Each row is a point. The last column is the point's height on a tilted bowl or saddle (a function of degree 2), plus a little noise. Count its main directions that bend up, bend down and stay straight.

Points:
0: -3.8 -0.6  5.5 -0.8
1:  1.0  2.7  4.6 -3.7
2: -6.0  2.9  5.0 -5.8
3: -2.6 -1.1 -2.7 -1.6
4:  5.0 -5.3 -7.3 -3.1
5:  3.4 -4.1 -1.4  0.0
6: -1.2  0.0  3.4 -1.7
7: -4.4  4.8  2.3 -7.3
8: -1.2 -4.4  5.2  3.6
9:  4.7 -7.6 -0.5  1.6
10:  2.3 -5.8 -0.2  1.2
11:  3.2 -5.0 -2.1 -0.2
12: -2.7  6.5 -1.3 -7.4
13:  2.7 -0.5 -6.3 -2.1
14: -4.7  4.1  7.0 -7.7
Directions: 2 up, 1 down, 0 straight

Points:
0:  4.3  6.4  1.8  2.9  1.8
1: -1.1 -1.0 -0.2 -5.0  1.0
2:  9.1  3.9 -6.4 -4.4  5.7
3: -1.3 -0.2  1.9  1.6  1.1
4:  5.6 -5.4 -6.6 -1.8  6.4
5:  0.7 -1.1 -0.5 -2.0  0.5
6:  1.2  3.5 -1.6  4.8  2.2
7:  2.8  2.7  4.6 -4.1  1.6
8:  3.8 -7.8 11.4 -4.2  9.8
9: -3.5  5.5  4.8 -3.6  2.2
10: -1.3 -0.2 -4.5 -1.5  1.1
11:  2.9  3.4  8.3  4.6  3.7
12: -5.8 -0.7  2.5  5.5  5.2
13:  7.6  2.1  3.6  0.4  2.8
14:  1.9 -6.9 -0.9  1.1  5.0
15:  3.2 -1.0  7.7  0.6  2.9
16: -6.6 -2.0  8.4 -4.4  7.2
17:  0.9  5.2  2.2  0.0  0.1
18: -3.1 -0.7 -0.3 -1.5  0.8
19:  2.5  0.3  4.3 -2.5  1.0
20: -5.5 -9.5  0.0 -1.6  7.8
21:  4.0 -5.0  0.1  1.0  3.8
22:  4.8  1.9 -0.2  0.0  1.0
23: -2.5  2.0  3.7 -0.5  0.8
Directions: 4 up, 0 down, 0 straight

Points (38 x 7):
0:  6.0 -6.0  1.9 -7.3 -1.3 -2.2  0.5
1: -4.2  0.3 -0.9 -3.0  2.3 -3.0  3.8
2:  4.1  2.3  0.0 -4.1  2.2  2.1  0.6
3:  4.6 -0.8  9.3 -2.1 -1.7  2.4 -0.8
4: -0.1 -2.5  7.3 -2.2  4.6  0.5  1.7
5: -1.5  0.0 -2.1 -2.3 -0.6  0.0  1.5
6:  0.0  0.9 -1.9 -0.2  1.2  0.0  2.1
7: -3.7  1.9 -1.7  0.4  8.2 -6.1  8.2
8:  2.4  0.2 -1.0  1.2  1.8 -0.1  1.8
9: -6.4 -2.0  3.3 -7.6 -2.8 -0.5  2.3
10:  9.8 -5.5 -2.7 -3.3  1.8 -3.6  1.5
11: -1.3 -2.5  9.1  3.5  0.1  3.7 -0.2
12: -1.1 -5.5 -3.7 -6.7 -0.4 -4.0  4.9
13:  8.2 10.2  5.5  5.2  0.3 -0.1 10.2
14:  2.7  4.8  1.1 -0.6  0.8  2.7  1.6
15:  4.2 -6.8 12.2  5.0 -1.9  1.7  3.8
16:  2.0  0.1  2.7  6.9  2.3  4.9  3.7
17: -2.7 -3.0 -3.7  4.2  6.8 -1.0  3.0
18: -0.6 -2.0 -5.8 -1.6 -2.2 -0.9  2.1
19:  7.5  0.8  6.6 -3.1  5.1 -1.2  5.2
20: -2.5  6.6 -6.6  2.3 -0.9 -5.8 10.3
21: -2.1  4.8  1.4 -5.1 -5.5 -9.0  9.7
22:  0.8 -2.8 -7.0  7.2 -1.3 -3.8 -1.9
23:  4.8 -5.5 -2.5  1.6  3.4 -2.4  0.1
24:  0.7 -1.2 -3.8  4.5  3.1 -9.5  3.3
25: -3.3  1.6  2.9 -2.1  0.9  3.1 -1.1
26:  4.5 -1.3  2.5 -0.6  0.8 -4.1  2.8
27: -3.2 -0.5  0.2 -7.0 -1.5 -0.8  2.1
28:  4.0 -0.4  1.0  7.9  2.2 -6.1  1.4
29: -1.9 -2.6  6.5  2.9 -3.2  1.7 -2.2
30:  2.8  1.9 -5.4  3.0 -1.6 -6.7  6.5
31:  0.1 -3.9 -5.2 -1.2  0.6 -3.9  2.4
32: -4.8  1.2 -2.8 -3.3  0.2  4.7  2.0
33: -2.1 -1.6  1.1  3.5  1.7  1.3 -0.4
34:  0.9 -6.6  4.2 -0.3  7.5 -2.5  4.9
35: -0.5  1.7  9.7  1.0 -4.5 -5.8 -0.8
36:  0.4  0.0 -4.4  8.5 -0.4  1.7  1.5
37:  0.1 -6.9 11.9  6.0  2.9  1.8  4.3
Directions: 4 up, 2 down, 0 straight

Points:
0:   3.6   3.5  -6.0  -2.6   3.5  -3.7  -6.1
1:  -6.3   4.4  -1.5   1.9   2.1   4.0   1.1
2:  -0.3  -2.8   3.1  -0.8  -2.4   2.2  -2.6
3:   0.9  -0.5  10.7  -1.5  -0.2  -1.7  -2.5
4:  -4.3  -7.8 -11.9  -0.2  -5.3  -6.4 -10.8
5:  -2.4   0.4  -7.3  -0.4   1.2   8.6   2.0
6:  -4.5  -0.3   0.4   2.4   0.7   0.1  -0.6
7:  -3.9  -5.6  -6.5  -3.4   2.5   9.4   2.6
8:  -6.2  -3.1  -4.9  -5.4   1.0  -2.6   1.0
9:  -5.3  -6.5   2.6   3.9  -3.7   0.5  -4.3
10:  -1.1   3.8   2.9   3.4  -1.2  -5.4  -0.1
11:   0.4   5.2   3.5  -5.3  -0.4  -8.8   0.1
12:  -2.4   1.1  -2.8  -7.7   1.5  -1.5   0.1
13:  -1.0  -5.5  -1.1   8.2  -9.6   5.6 -10.4
14:  -0.9  -2.5  -2.2  -0.9   3.2   1.0  -2.2
15:  -6.3  -3.1   4.5   2.5  -2.5   5.6  -3.0
16:   5.1  -0.5  -7.7   1.3  -1.4   1.2  -6.3
17:  -5.1   0.2  -3.6   1.5  -5.4  -0.5  -0.8
18:  -1.4  -6.0   9.8  -4.9  11.2  -7.8  -6.6
19:   4.8   3.6  -0.7  -6.9   6.9  -2.9  -8.7
20:   0.5   5.3  -4.2  -0.9   0.7   3.7  -1.5
21:  -2.1   0.8  -7.3  -3.0  -3.2  -1.3  -1.8
22:  -2.2  -1.4  -4.5   0.1  -0.3  -2.0  -1.5
23:   2.4  -0.2   2.8  -2.4   1.6   6.9  -5.4
24:  -6.5   2.7   0.6   4.5  -4.0  -3.7  -0.1
25:   0.1  -2.7  -1.9   5.7   3.8   2.3  -4.2
26:   2.2   4.3  -0.9  -3.0   5.8   2.7  -4.9
27:  -4.7  -3.4   4.2  -3.3  -4.7   3.6  -0.1
28:  -0.8  -6.8   2.8   0.6   3.2  -3.2  -4.4
29:   2.4   3.4   1.3   0.2   5.1  -0.1  -4.9
30:  -5.2   1.6   7.5  -2.2  -7.8   0.3  -0.2
31:  -2.2  -2.4  -1.4  -5.1   0.2   2.5   0.5
32:  -2.5  -6.2   7.9   0.7  -3.8  -0.5  -2.7
33:  -0.3   5.7  -4.4   3.8   0.6   0.2  -0.4
34:   4.2   4.7  -7.2   2.1   0.0   3.0  -3.1
35:  -0.2   1.2   5.8   4.3  -0.2   3.6  -4.7
36:  -0.1   1.9   1.4  -2.0   2.9  -0.5  -2.1
37:  -0.3  -3.7   6.5  -1.9  -0.2   1.2  -2.5
38:  -2.2  -7.3   9.0   0.4  -7.7  -1.5  -2.8
39:   3.1  -0.3   2.3   2.0   0.6  -2.2  -3.3
40:  -0.1  -4.4  -5.2  -1.2  -1.6   3.8  -3.4
Directions: 2 up, 4 down, 0 straight

Points:
0:   0.3   0.7  -3.7   4.7  -1.1   5.0  -0.5  -2.3   0.9
1:  -4.2   6.4  -0.9   2.3   3.6  -3.2  -2.9  -4.3  -1.4
2:   0.4  -2.8  -7.3   1.7  -8.0   2.1   1.3   0.1  -0.7
3:   2.0   0.9   1.4   9.8   4.9  -4.5  -2.6  -3.7  -8.0
4:   4.8  -3.0  -7.9  -2.8  -0.2   7.0  -9.4   1.9  -6.1
5:  -1.7   4.4   1.6  -1.7   1.8  -7.9  -0.5  -0.9  -2.3
6:   3.4  -2.7  -2.6   2.1  -3.5   1.2   2.4   3.0  -1.1
7:   1.4   2.6  -3.6   4.7  -4.0   1.1 -10.1  -3.2  -7.8
8:  -6.9  -1.2   1.6   4.4  -1.8   1.3  -3.7   7.2  -5.4
9:   3.9  -6.2  -1.4  -5.5   5.0  -4.4  -3.6  -5.8   0.2
10:   4.2  -3.0  -1.1  -1.2   0.8  -5.1  -0.8   0.0  -3.5
11:  -5.5  -1.6   6.1  -1.2   5.4  -5.5  -2.1   2.4  -3.8
12:  -1.6   6.7   3.1  -0.7  -0.9  -5.7   0.7   4.3  -1.9
13:  -6.1  -1.1   2.2   1.8  -2.2   5.5  -1.0   1.3   2.8
14:   9.9  -0.4   2.2  -1.9  -5.6  -8.7   6.3  -3.7   3.6
15:   3.3  -0.2  -0.8  -1.1  -8.2  -0.3  -6.3   0.6  -7.1
16:   1.8  -4.3  -0.4   8.2   0.6   0.4  -2.7   0.2  -5.6
17:   2.6   0.7   2.3  -0.5  -0.2   2.1   0.1   0.2  -1.7
18:  -5.0  -2.6   1.0  -1.5   2.6   3.2  -2.9  -2.6   0.5
19:   5.2  -3.3   5.7  -8.0  -8.3  -4.6  -5.4   7.4   1.2
20:  -4.7   1.7   1.9   2.7   3.2  -3.3  -0.3   1.6  -4.5
21:  -1.2   0.7   3.8   6.4   2.9   3.5  -3.8  -4.8  -0.5
22:   6.8  -1.7  -6.0  -1.6   3.1   4.0   4.2   3.0   3.7
23:   2.8  -1.7  -7.9  -1.2   6.1   3.4   2.6   2.2   2.0
24:   3.4   1.2   2.8  -5.9  -2.6   2.0   2.1   5.4   3.1
25:   1.7  -2.6  -1.1   0.8   2.8  -7.3  -0.4   0.7  -4.1
26:   0.8   6.5   6.2   5.8   0.7   2.1  -0.7   0.1  -2.3
27:  -4.3  -1.7  -1.6   6.1  -0.2   7.6  -1.3  -1.4   4.5
28:  -1.9   7.1   4.3  -4.3   5.2   1.9  -6.8  -4.2   0.4
29:  -3.0   1.4  -2.5  -2.9   8.8   1.3   9.1  -1.5   6.8
30:   0.5   1.7  -4.6  -6.3   5.7  -1.5  -2.0  -3.0   0.7
31:   0.1   0.5   2.5  -2.1   1.0   2.1  -2.4   0.3  -2.5
32:   5.1  -3.3   4.0   0.5   0.1   1.4   1.2  -7.5   1.9
33:   1.3   2.2   8.0  -6.6   0.7  -0.3   3.7   2.0   5.0
34:  -4.5   7.4   2.0  -5.1   4.9   2.7   3.3   4.8   4.4
35:   2.3   7.6  -3.4   4.3  -3.2   1.4   0.6   0.0  -3.3
36:  -3.9  -3.3  -6.3  -2.0  -5.2   3.3  -4.0  -4.5   2.0
37:  -7.4   3.0  -6.5  -3.0   2.9   1.9  -0.7  -0.8   4.0
38:   3.6   3.1   8.6  -5.7   2.9  -9.3  -0.6   5.1   0.6
39:  10.8  -2.8  -1.4  -3.8   2.5  -1.8  -6.7  -0.9  -6.5
40:   5.3   1.6   4.5  -1.3  -8.3  -3.8   7.9   0.6   5.8
41:   0.4   4.4   4.6 -10.8  -2.3   0.2   2.7  -0.7   7.9
42:   1.2   3.6   0.3  -2.0   0.4   5.0   0.3  -1.5   1.4
43:  -2.0  -4.0  -1.1   0.2   2.8 -10.7  -1.2   1.4  -3.2
44:  -3.2   3.5  -2.5   1.8   4.5   1.2  -3.9  -3.0  -1.5
45:  -0.9   1.8   1.3  -2.0  -1.6   1.4  -2.0   4.5  -2.7
46:  -1.3   2.1   5.2   1.5   9.6  -6.1   5.4   0.2  -1.5
47:   0.6   2.1  -4.5   1.9   0.1   0.7  -6.3   1.2  -7.8
48:  -3.2   0.4   3.2   4.5  -2.9   1.7   0.6   4.0  -1.4
49:  -7.2  -3.0   8.7   2.7  -2.2   3.6  -0.2  -0.9   4.6
50:   2.6  -0.2  -4.2  -0.5  -1.0   1.4   0.4   6.9  -3.8
51:   1.6   1.7  -5.1   5.7   3.3  -1.4  10.2  -0.2   4.0
52:  -1.6  -0.4  -1.6   1.3   0.4   2.4   2.8   9.7  -1.2
53:  -2.2 -10.6  -1.5   3.7  -2.9   2.5  -3.6   8.3  -5.3
54:   0.8  -1.6  -3.1   9.2  -5.7   1.4  -2.6   1.7  -6.7
55:   2.1  -3.0  -1.7   1.4   1.0   1.9   6.7  -4.8   6.5
56:  -6.7  -3.2   0.8   0.7   3.3   4.8  -4.6   2.3  -1.9
57:  -7.4   5.4  -2.2   5.7   8.1   3.3  -7.5  -6.5   6.4
58:   2.6  -6.4   2.3  -0.6   2.5  -3.3   3.6  -0.3   1.8
59:   2.8   5.8   1.3  -3.3  -6.6   5.2   5.2  -3.1   7.3
60:   5.7  -3.5   4.8  -2.0   1.7  -6.9   3.3  -0.6   1.2
61:  -8.6  -7.8  -0.7   2.3   5.8   3.3  -5.6   1.4  -2.9
62:  -0.6   4.8  -3.9   1.8   6.7  -1.6  -6.6  -4.2  -3.8
63:  -2.7  -5.2   2.2   2.9  -2.5  -3.8   4.0  -0.4  -0.4
64:  -7.9  -4.4   2.7   3.6   0.6  -0.8   1.9  -7.0   3.4
65:   0.5  -5.8   7.6  -2.3  -5.0  -0.5  -4.7  -3.3  -3.0
Directions: 3 up, 0 down, 5 straight

Points, 67 rows:
0:  -0.3   2.4  -1.1   3.6   0.1   2.7   5.7  -6.4  -0.6
1:  -3.9   1.6  -0.3   7.1  -4.9  -5.9   7.1   2.3  -0.4
2:   1.3  -1.2   1.6  -4.1   7.0  -0.6   4.4 -11.5   0.2
3:  -3.3   1.2   7.2  -2.9   3.2  -3.0  -3.2  -1.1  -5.3
4:  -2.5  -5.4  -6.1   4.4  -1.2   2.7   3.8  -0.5   1.2
5:  -2.3   0.5  -3.4  -0.8   2.0   4.9   0.2   2.0  -1.7
6:  -0.5   7.1   5.0   5.2   2.1  -2.8  -0.5   2.9  -4.0
7:  -3.1  -0.9  -4.7  -7.6  -0.2   0.7   3.5   0.2  -2.1
8:  -2.6  -8.9  -0.8  -2.2   0.6   4.5  -1.1 -11.4   0.1
9:   3.4  -0.3  -8.8  -3.0   5.5  -5.9  -4.0   0.8   8.8
10:  -7.0  -0.9   6.1   3.3   5.3  -0.7  -4.3  -0.9  -4.2
11:   4.2   0.8  -0.3   7.9   3.1   5.1  -4.7   5.1   5.0
12:   6.5  -3.3  -4.1  -7.3  -3.1   1.6  -5.6  -2.0  12.2
13:   6.5   0.7  -3.3  -1.8  -2.1  -1.9  -1.8  -4.3   4.1
14:  -1.3   0.8  -0.7  -3.2   3.1   3.3  -2.1  -6.6  -3.8
15:  -3.7   2.0  -0.6  -1.0   0.8   1.4   7.1  -4.2  -2.7
16:  -3.7  -0.7   0.4  -1.8  -5.5   0.0   9.8  -3.6  -1.2
17:  -4.3  -2.6  -3.5  -5.7   1.4  -4.5  -1.6  -4.6  -0.2
18:  -3.6  -6.3  -2.4   1.0  -0.3   4.8   3.0  -0.4   0.1
19:  -6.2   1.2   1.4   4.1  -3.9   1.5  -1.2   0.3  -0.4
20:  -4.5   2.6  -5.7   0.1  -0.2  -4.4   3.2   5.5   1.0
21:   0.1   7.7  -4.2   1.7   5.9   2.8  -1.7   0.1  -1.8
22:   9.5  -5.9   3.5   6.7  -3.6  -4.9   5.6  -3.6   5.2
23:   1.6   1.9   4.7   3.6  -1.6  -5.5  -4.2  -3.3  -5.8
24:  -3.8   0.4   3.4  -3.1  -1.2  -4.8   4.1   1.8  -1.7
25:  -0.9   4.9   5.7   4.4   4.9   4.5  -1.8  -0.8  -3.4
26:  -4.5  -2.3  -7.5  -1.3  -0.4  -0.2   1.3  -3.5  -0.2
27:  -7.4   4.1   0.5  -8.8   1.4   0.2  -9.3  -5.5  -7.5
28:   1.1  -4.7  -5.3   0.0  -2.4   1.3   6.9  -3.3   0.6
29:  -0.8   0.1  -1.5  -0.4  -4.7  -3.0   4.3   4.3   0.3
30:   3.5  -7.6   3.7   2.5   0.2  -1.1  -4.0  -3.3   6.4
31:   5.0  -1.5  -1.9  -1.8  -8.5  -0.6   1.3   0.3   5.0
32:   0.2  -0.9  -0.6   5.1   1.4  -5.5  -6.8  -9.5  -7.2
33:  -7.1   2.6   5.7   2.4  10.6   3.9   2.9  -6.1  -6.5
34:  -0.9  -1.4   6.0   0.1   2.0  -5.1   4.1   0.6   0.7
35:  -1.7  -5.7  -2.6  -2.2   0.0   2.1   1.9  -0.5   1.2
36:  -2.6  -1.4  -0.4   8.4   2.5  -1.2  -3.6  -4.4  -2.5
37:  -3.0   6.4   1.9  -5.5   2.7  -2.0   4.2   1.0  -3.8
38:   3.7  -5.5  -3.1   0.3   0.2  -0.8  -4.0  -0.1   7.1
39:   5.1   3.1  -2.5  12.1   0.5  10.3   0.6  -1.2   3.1
40:   2.0   5.9  -2.1   5.2  -3.0  -2.8  -3.2   2.7  -1.8
41:  -3.7  -1.3   3.1  -2.9  -9.0  -3.1   4.1  -5.4   1.1
42:  -8.6   3.5   1.8   9.9  -5.5  -0.9  -1.7  -0.4   1.1
43:   4.7 -11.3  -2.9   3.7   4.9   2.9   4.3  -2.6   9.3
44:   0.4  -3.1   4.5   2.3  -3.3   3.6   2.5  -7.9   2.6
45:  -3.9  -0.7  -2.3   6.3   3.3  -4.6  -0.4 -11.2  -5.6
46:  -2.8   2.2   0.4   0.8   1.9   2.2   2.1  -3.9  -3.3
47:  -1.1  -6.4   0.0  -3.8  -0.6   0.3   7.8  -7.0   1.1
48:  -2.0  -0.9  -4.4   3.8  -0.3  -1.2   3.6  -7.8  -1.2
49:  -5.0  -3.4  -1.9   4.6  -0.7  -0.3   1.6  -5.1  -1.3
50:  -1.4  -8.1  -6.3  -0.7  -5.6   6.8  -4.3   2.2   7.9
51:   6.4   3.5   0.7   3.9  -2.0   2.2  -3.2   2.2   1.4
52:   6.9   3.5  -1.4  -2.0  -1.4  -1.4   4.7  -2.9   3.2
53:  -7.4  -6.7   2.5   7.0  -3.0   6.2   3.5  -2.3   3.6
54:   4.0  -1.6  -3.0   3.6  -2.2  -0.7  -4.8   3.4   4.9
55:   4.4  -1.7   7.6  -0.5   0.3   8.1   5.2  -0.8   6.6
56:   2.0   4.7   2.3   4.0   6.7  -4.0  -3.6   2.7  -3.4
57:   2.0   2.6   0.1   3.8  -4.6  -0.5   7.0   2.7   0.6
58:  -4.3   1.0  -3.5  -3.6  -2.9  -2.8  -1.8   1.4   0.1
59:   2.4  -2.4   4.4  -3.3  -5.6  -6.4  -2.6  -8.1   2.6
60:   5.5   4.8  -1.2  -4.8   1.9   1.1  -1.5   0.2   1.6
61:   3.6   1.2   2.9  -6.9  -2.9  -0.6  -2.8   3.4   4.4
62:  -0.5  -0.3   0.5  -0.8  -3.9  -1.4   2.9  -0.8   0.1
63:  -5.8   1.0  -9.1   2.0  -4.4  -3.4  -2.0   1.5   3.5
64:  -1.1  -2.7   4.3   3.2  -0.5  -3.6   0.5   5.5   3.8
65:   3.4   4.3  -4.6  -4.5  -1.3  -0.4  -0.3  -4.5   2.5
66:  -8.0   0.1   1.9   2.6  -5.0  -6.4  -3.6   0.1  -2.6
Directions: 4 up, 2 down, 2 straight
